Rows are points. Any point is a mix of the corners, with weights that add up to 1. It lies inside the corners' shape when no weight is negative. Is each point inside? If not, which corners have a negative weight?
In the rows, 128 means zero.

Corners:
(1): [106  74 126]
(2): [180 140 180]
(3): [ 99 158 137]
(4): [107 168  95]
Points:
[110 157 104] -> inside
[109 121 115] -> inside
[115  88 123] -> outside (3)
[102 155 136] -> inside
[107 148 137] -> inside
[ 95 132 114] -> outside (2)
[165 133 169] -> inside
[167 135 170] -> inside
[146 129 157] -> inside

Corners:
(1): [161 138  98 157 121 156]
(2): [133  55 156  85 160 144]
(3): [ 94  89 152 123 185 162]
(4): [152 150 143 164 138 115]
(5): [123 211 154  80 134 137]
(6): [164 137  81  96 160 130]
(7): [137 107  85 151 144  79]
Points:
[144 138 127 111 142 125] -> outside (3)
[139 152 149  97 128 133] -> outside (3, 6)
[121 139 128 128 160 142] -> outside (2)
[139 154 120 100 150 135] -> inside
[150 134 115 137 136 143] -> inside
[185 112  79 133 131 123] -> outside (3, 5)

Corners:
(1): [ 80  69 169 127  95 163 107 110  99]
(2): [108 165  99  98 158 147  80 155 129]
(3): [140 100 134 133 132 136 181 139 134]
(4): [118 117 153 122  78 132 167 146  95]
(5): [134 130 142 120 123  90 141 109 116]
(6): [135 160 106 142 165 130  72 199  82]
(7): [163  98 158 117  87 135 146 107 147]
(8): [146 125 180 157 108 162 183 113 118]
(9): [144 181  45 126 156 125  94 153  85]
(10): [120 176  66 156 140 122  89 175 128]
Points:
[146 141 122 128 121 119 133 135 127] -> outside (1)
[124 142 109 122 132 114 111 145 112] -> outside (8)
[128 118 149 121 105 137 150 135 102] -> outside (10)
[124 128 127 133 120 147 117 149 125] -> outside (5, 9)
[145 138 121 130 102 136 153 142 124] -> outside (1, 5, 6)
[148  80 201 133  81 117 212  68 114] -> outside (2, 6, 10)
[116 129 141 134 105 146 126 127 110] -> outside (3, 6)
[105 171  84 117 138 122  80 165  97] -> outside (3, 7, 8)
[128 146 113 121 124 147 107 147 112] -> outside (3, 5)

Corners:
(1): [159 136 148 130 193 131 116 122 102 126 128  90]
(2): [133 109 114  98 110 159 161 111 132 131 175 114]
(3): [107 136  82 181 173 111 154 143 169  95 149 115]
(4): [ 73 136  94 119  95  69 148  85 112 148 146 112]
(5): [178 111 113 111 119 124 117 125 202 122 103 100]
(6): [162 125 118 208 167 152 121 140 145 138 166  83]
(7): [183 123 147 117 129 143 127 107 167 135 146 143]
(8): [192 154 101 117  71 187  96 119 132 122 160 124]
(9): [120 166  93 139 122 156 169  66 152  99 100 128]
(10): [146 146 127 123 158 143 116  83 177 105 135  81]
(11): [ 42  67 147 142  95  46 151 116 125 115 139 112]
(12): [156 164 153 122 108 131 118 132 157 139 144  70]
(13): [ 43 122  86 186 135 174 127 115 161 121 113 146]
Points:
[106 101 145 188 187 120 110 154 203 120 112  88] -> outside (2, 4, 8, 9)
[127 128 133 125 134 126 120 120 123 129 162 110] -> outside (5, 6, 9)
[118 125 107 136 110 125 138 111 151 126 146 115] -> outside (1)
[151 122 128 121 108 158 121 120 121 130 131 109] -> outside (3, 4, 7, 10)
[ 99 168 147 128 151  92 133  96 136 120 108  97] -> outside (2, 5, 6, 8)
[146 125 126 138 130 130 127 119 156 127 137 106] -> inside
[144 134 122 127 122 147 129 106 148 134 144 111] -> outside (3, 11)
[129 149 106 133 117 147 131 102 137 132 137  96] -> outside (3, 7, 11)

Corners:
(1): [123 125 113 117 113  74 170 136 132 143 167 101 106 129 128 102 117  97]
(2): [159 155 119 137 139  79 113 117  97 151 142 164 106 163  99 120 138 120]
(3): [187 138 162 149 169 153  82 151 175 106  82 122 155 152 167  88 187 164]
(4): [127 100 105 137 171 139  89 140 165 177 147 103 121  87 114 170 105 148]
(5): [162 107 126 130 127 122  75 149 154 106  99  95 122  89 117 168 124 169]
(6): [119 110 141 115 183 100 171 132 103  97 116 104 106 128 125 127 121 113]
(7): [146 122 106 178  68 113 139  73 127 162 156 128 174  65 127 149  75 107]
(8): [ 89 186  89 174 110 122 167 112 185 173 126 172 179 179 134 131 169 118]
(9): [156 160 162 188 155  67 107 129 130 118  96 172 112 112 141  75 145 153]
(10): [142 132 104  89 153 137 125 162 179 101 110 132 126 182  94  93 132 112]
(11): [138 155  64 126 178 126  83  68 144  92 155 154 105 117  89 155 155 122]
(12): [ 92 189 125 124 165 151  88 120 125 119  84 123 182 137 171  79 137 131]
(13): [147 166  76 146 130 146 105 152 138 118 173 158 143  84 171 110  91 124]
(14): [149 101 123 155 130  85 123 161 154 188 158 114 196  58  93 163 154  81]
(15): [173 190 118 136 168  81 157  67  85 140  96 151  94  93 113 111 157 159]
(16): [187 140  73 148 107 108  77  68 109 113  72 202 125 123 173 113 139 152]
(17): [135 123 132 131 140 162 146 128  95 146 111 103  87  68 126 106 128 122]
(18): [151 142  47 184 137 113 149 141 140 140 101  91  77 151  96 137 161 136]
(19): [ 96 101  86 109 151 163 174 153  91 168 174 112 196 163 132  91 163 150]
Points:
[141 135 118 140 139 116 155 137 133 140 138 120 124 120 107 119 148 119] -> outside (4, 12, 16)
[141 134 110 149 134 117 125 129 137 145 125 130 137 116 129 122 131 131] -> outside (11)
[146 161 108 151 135 109 117 104 125 126 105 142 129 114 139 116 140 131] -> outside (4, 10, 19)
[137 135 118 142 144 107 124 130 136 139 129 128 123 116 127 114 130 130] -> inside
[138 152 103 140 147 101 121 126 130 131 123 141 109 120 121 123 130 125] -> outside (3, 7, 19)
[165 143 121 160 134 111 108 127 140 137  90 136 127 107 132 128 136 142] -> outside (1, 11, 19)
[142 154  79 159 103  96 135  99 127 154 112 153 141 130 112 125 157 121] -> outside (3, 4, 6, 13)
[134 138  99 127 153 129 118 122 138 150 123 122 137 134 112 133 158 139] -> outside (6, 7, 9, 13)
[135 143 116 134 149 127 126 120 128 124 120 140 134 127 143 101 135 145] -> outside (2, 14, 18)

Corners:
(1): [ 70 173 126  94 115 144 159 149 162  73 119 145 150 112 177 144  82 124
  67 109]
(2): [162 152 133 152 140 116 108 109  54  79 121  86 106 116 133 153 137 110
 162 127]
(3): [ 58 133 169  90 144 146 125 150 129 122 107 153 143  91  71 130 123  99
 126 153]
(4): [117 136 167 119 118 129 145 122  68 132 132 106 122 185 129 149  99 118
 118 103]
(5): [114 104 106  96  99  85  77 127 191 129 129 176  84  97  98  77 139 174
  62 123]
(6): [120 149 117  78 126 144 184  95  61 119  57 151 154  79 157 134  74 112
 164  97]
(7): [130  68 105  84  95  47 111 121 167 174 190 146 133 123 110 119 148 140
  62 138]
(8): [165 104 111 122 170  79 177 147  89 147  95 194 144 194  85 128 158 105
  85  91]
(9): [101 141 120 144 171  71 125 136 135 171 102 152 131 124 102 153 127 159
  88 101]
(10): [157 138 146 104 118 126  97 181  80 137 110 116 107 152 132 146 137 133
 118 152]
(11): [108  88 147 119  73 120 168 141 172 138 168 123 138 172 190 156 161 157
 122 133]
(12): [100  84 125 126 168 114 117 129 108 127  65 127 127 136  94 118 135 110
  62 124]
(13): [132 120 168 106  61 104 141 111 100 122 105 102 112 208  91 161 126 121
  76 146]
(14): [ 97 142 147 107 169 160  96 140 132 113 129  97 132  37 110 118 192 100
  42 122]
(15): [134 172 119 191 126 122 108 129  63 156 141 135 128  90 125 115 146 107
 154 136]
(16): [ 42 170 161 105 143 134 168 114 188 151 105  98 119  79 152 123 110  76
 125 127]
(17): [ 88 128 123 130 100 146 122 135 101 149 145  82  64  61 140 144 163  79
 134 109]
(18): [106 158 105 104 135 155 155  30  85 105 127 118 154 123 134 142 113  95
 174 150]
(19): [149 156  94 115 109 125 174 134  98 139  86  82 113 127  94 108 117 152
 128 143]
(20): [208 144  83 144 132 153 161  75 101 114 142 163 172 130 116 171 103 125
 145 100]
(21): [105 179 125 121 100 168 112 139 203 107 146 107 200 168 172 143 137 139
 164 125]
Points:
[125 127 124 118 122 114 136 123 115 134 127 132 128 130 121 135 134 119
 110 121] -> inside
[111 153 145 114 105 121 144 120 113 130 133 123 145 146 134 150  97 128
 138 137] -> outside (5, 8, 12, 14, 17)
[115 138 135 118 131 121 130 135 129 131 117 131 138 121 122 132 132 125
 103 124] -> outside (17, 18)
[108 153 123 137 139 135 122  98 107 114 109 133 130 110 125 128 127 106
 115 113] -> outside (3, 7, 10, 11, 19)
[108 142 136 123 130 128 130 129 115 120 114 119 127 121 128 134 133 117
 120 127] -> outside (7, 20)
[126 129 126 112 126 119 136 125 104 132 114 131 123 116 118 133 126 121
 108 125] -> outside (21)
[115 154 114 111 115 137 136 117 142 122 135 129 140  91 146 133 124 130
 139 129] -> outside (4, 8, 12, 13)
[115 146 123 116 131 135 145 124 118 117 102 121 127 116 130 139 127 119
 121 122] -> outside (4, 7, 15)
[100 138 127 113 136 116 129 123 126 128 113 137 126 107 109 119 131 115
  99 122] -> outside (10, 11, 20)

Corners:
(1): [121  85 132  65 115 136 159 172 140 138 158 103 145 165 140 169 126 145
 124 175]
(2): [158 128 109 114  74 142 165 120  77 119 110  85 106 126 140 143  94 159
 157 131]
(3): [143 178 151 188 222 156 132 164 135 109 101 158 117  84 110 151 104  38
 126  67]
(4): [118 107  88 118 111  84 151 153 119 146 114 148 113 171 145 125 122 163
 158 164]
(5): [184 107 165  97 109 151 139 122  95 139  97 164 175  89 126 131 122 136
 119 146]
(6): [178 130 123 144  99 131 190 153  94 122 115 180 116  87 149 185 140  82
  77  95]
(7): [120 102  94 134 145 156 160 173 109 141 102 124 175  73 161 117 112 124
 115 178]
(8): [140 178 118  60 112 103  69 121 171  86 164 110 126 120 155 111 147 141
 122 125]
(9): [148 113 149 176 200 176 164 143 163 100 159 162 133 130  89  90 172  51
 117  86]
(10): [ 78 134 108  65 109 140 101  96 129 156 112 149 138 154 155 101 149 146
 163 111]
(11): [140 133  98  82 100  97 155 159 131 156 152 108 188 150 140 148 110 174
 182 131]
(12): [197 120 112 103 190 171 162 144  43 109  94 161 111  94  70 172 130  97
  70 100]
(13): [159  76  95 120 112 133 111 150 112 134 134 115 154 166 186 125 123 153
 129 132]
(14): [129 197  99 109 154 127  88 105 215 168 173 138  74 127 120 109 130 164
 111  87]
(15): [ 88 108 111 118  71 124 113 128 118 135 113 116 148 135 113 121  99 153
 108 125]
(16): [138 179 157 172 201 172  96 158 119 116 179 199 125 130 119 136 115  78
 126  82]
(17): [150 164 201 151 191 150 164 173  78 136 112 157 138 132 130  86 107  83
  90  85]
(18): [ 88 115 118 112  71 126  99 196 137 175 125  83 130 132 152 135 167 193
 178 132]
(19): [112 134 123 142 115 138 112 104 141 145 133 118 173 157 142 133 141 223
 131 121]
(20): [124 191 117 136  98 106  79 128 161 168 167  97 125 204 117 132 155 148
 107 142]
(21): [125 183 141 118 158  99  77  86 162 138 214 100 102 114 147 112 160 131
 124  98]
Points:
[137 152 125 121 130 125 124 135 142 134 146 131 128 134 139 122 124 117
 123 122] -> outside (12, 18, 19)
[136 134 122 106 127 130 127 140 130 134 145 131 125 134 133 124 138 127
 125 124] -> outside (3, 19)
[138 127 128 117 128 137 136 148 114 130 133 129 137 133 133 137 129 129
 126 127] -> outside (14)
[136 132 125 122 137 139 135 146 120 134 128 134 132 122 136 129 123 130
 128 118] -> outside (20)
[131 139 118 123 131 130 125 145 129 135 138 129 128 139 139 129 129 131
 121 115] -> outside (5)
[130 136 132 119 136 138 121 137 125 136 136 126 131 133 132 120 125 137
 129 126] -> outside (6, 11)
[128 136 124 103 120 127 118 132 131 141 135 118 141 145 134 115 133 155
 126 133] -> outside (3, 6, 16)
[142 139 127 126 130 133 130 138 120 134 130 138 138 125 134 130 128 131
 123 114] -> outside (1)
[139 131 128 114 141 137 123 145 128 132 146 147 127 124 134 127 138 113
 109 126] -> outside (2, 3, 11, 19)

Corners:
(1): [172 116 131 115 119 163 152 136 122 133 101 108 132 127 114 175 133  90
 106 129]
(2): [131 131 137 101  89  95  97 182 111 145 156 180 169  97 188 113 131 131
 130 182]
(3): [123 151 135 149  99 158 169 109  93 136 123 122  83  91 140 172  99 113
 104 125]
(4): [132 133 106 112 110 173 106 151 108 137 129 151 130 147 145  99 136 194
  66 160]
(5): [169 117  87 142 144 185 133  99 123 139 122 127  99  96 145 205 103  90
 116 118]
(6): [123 123 140 143 153  66 143 157 138  47 116 124 116 147 136  64 136 155
 101 136]
(7): [158 137 148 102 106 150 159 125 128 176 114  78 105  97 196 152 113  54
 148 174]
(8): [ 88 152 109 149 157 218 120 171  88 121 137 167 146 128 133 181  88 137
  97 152]
(9): [164 135 153 153 119 128 167 105 146 116 150 101 100 136 159 128 142  91
 158 180]
(10): [107 124 136 116 131  87 185 133 145  84 120 132 117 146  98 100 143 127
 123 102]
(11): [148 102 101  84  88 132 100 131 122 127 127 107 165 101 134 135 150 151
 148 110]
(12): [112 117  85 141  83 215 102 177  98 137  94 132 137 166 161 115  95 115
 167 145]
(13): [115 117 143 141 102 222  81 155 119 161 151 164 154 131 124 141  78 186
  86 112]
(14): [ 83 107 105  90  92  78  72 118 123  89 186 140 242 191 112 151 129 120
 144 130]
(15): [123 151 133 158 168 143 107 153 141  76 100 160  91 171 100  78 110 158
 100 114]
(16): [153 161 111 129 126 139 116 168 144 119  41 149  97 160 161 100 118 193
 137 133]
(17): [145 138 152 138 122  82 146 144  87 172 162 133 194 161 137 141 141 110
 116 130]
(18): [138 134 145 114  99 102 130 126  74 117 128 136 147 151 122 137  94 150
 147 116]
(19): [ 86  69 113 136  89 123  89 156 129  99 131 109 105 147 150 115 126 100
 163 142]
(20): [151 172 126 149 159 167 162 156 125 117 112 136  91 144 205 149 145 121
 107 142]
(21): [160  90 144  94  85 106 130  96 108 161  95 141 191 141 126 121 169 150
 117 101]
Points:
[124 134 139 124 115 128 145 130 118 112 130 115 158 156  98 144 109 114
 133 119] -> outside (2, 4, 5, 19, 20, 21)
[120 139 128 120 112 139 113 149 126 120 114 147 120 133 150 118 120 157
 124 142] -> outside (1, 5, 6, 12, 17)
[133 128 117 133 114 155 129 139 110 131 121 132 131 136 144 142 115 120
 128 133] -> inside
[150 130 129 133 126 144 140 138 124 124 107 122 110 142 150 126 128 129
 126 129] -> outside (2, 3, 8, 14)
[144 138 129 124 116 130 140 126 114 131 125 132 138 128 136 148 120 109
 140 143] -> outside (4, 6, 13, 19, 20)

Corners:
(1): [156 178 150  92  82 123 141 129 138 147 217 125 127  78 103 149 156 135
 161 138]
(2): [127  97 125  89 131 121 158 106  72 110 178 123 146 120 118 134 116 107
 110 159]
(3): [ 84  87  89 148 166  92 134 108 129 106 166 106 127 116 142 147 184 133
  98 121]
(4): [197 102 111 138  94 126 178 118  88  61 119 151 142  94  99 135 110  98
 104 163]
(5): [135 117  63 111 120  71 180 110  80 105 199 171 103 167 148 121 121 136
  98 156]
(6): [ 53 110 134 172 164 126 120 137 126  80  90  79 106 146 166 100 161 157
 107 121]
(7): [ 82 104 111 153 169 138 108 134 147 125 132 158  86 144 227 127 153 134
 118 125]
(8): [199 131 113  78 133 157 153 105  83  74 122 171 167 121 115 148 151  53
 120 159]
(9): [179 127 152 147  80 193 203 155 180 142 114 112 143 131  65 135 142 142
 155 113]
(10): [115 126 135 161 153 142 111 167 189 130  67  93 110 116 128 138 129 117
 133 116]
(11): [ 81 131 109 107 133 147 142  89  99 154 177 165 117 126 109 143 147 149
 135 165]
(12): [158 119 153 107  77 176 127 167 147 167 106 146 148 138  81 116 125 173
 142 117]
(13): [160 117 136 110  89 143 158  99  89 114 111 135 163 112  84 138 122  85
  81 147]
(14): [172 141 151 102  70 158 149 117 161 111 131 148 164 101  91 119 113 156
 137  99]
(15): [ 58  90 131 168 163  87 141 135 139 113  88 141 108 151 147 113 155 134
 116 112]
(16): [115 100 121  94 152 116 133  89 107 103 168 168 134 164 177 122 140 122
  97 194]
(17): [122  98 157 138  84 148  93 127 165 110 106 114 115 111  97 104 121 119
 119 106]
(18): [ 98  97 139 156 144 153 102 135 159 155 100 118 128 135 145  75 138 147
 154 118]
(19): [128 152 160 130  57 199 140 181 183 155  95 125 168  89  80 119 120 120
 145 127]
(20): [ 45 109 107 121 151  84 118 106  85 116 169 121 156 220 163 160 135  93
 125 169]
(21): [ 84 119 146 165 181 122 101 140 134 111 138 136 130 167 156 103 140 125
 118 112]
Points:
[152 137 149 143  94 172 147 147 159 122  99 130 137  88  81 136 143 130
 135 112] -> outside (2, 5, 16, 18, 20)
[121 114 131 131 121 141 130 134 139 124 125 131 130 129 126 125 139 132
 124 128] -> inside
[108 113 119 124 139 121 141 119 114 120 148 139 131 146 141 130 142 123
 117 151] -> outside (14, 17)
[116 117 127 129 123 133 136 123 126 116 132 139 132 137 131 121 140 132
 121 134] -> outside (2, 10)
[124 113 127 127 118 135 140 123 127 119 127 133 133 127 125 125 135 126
 122 136] -> outside (21)
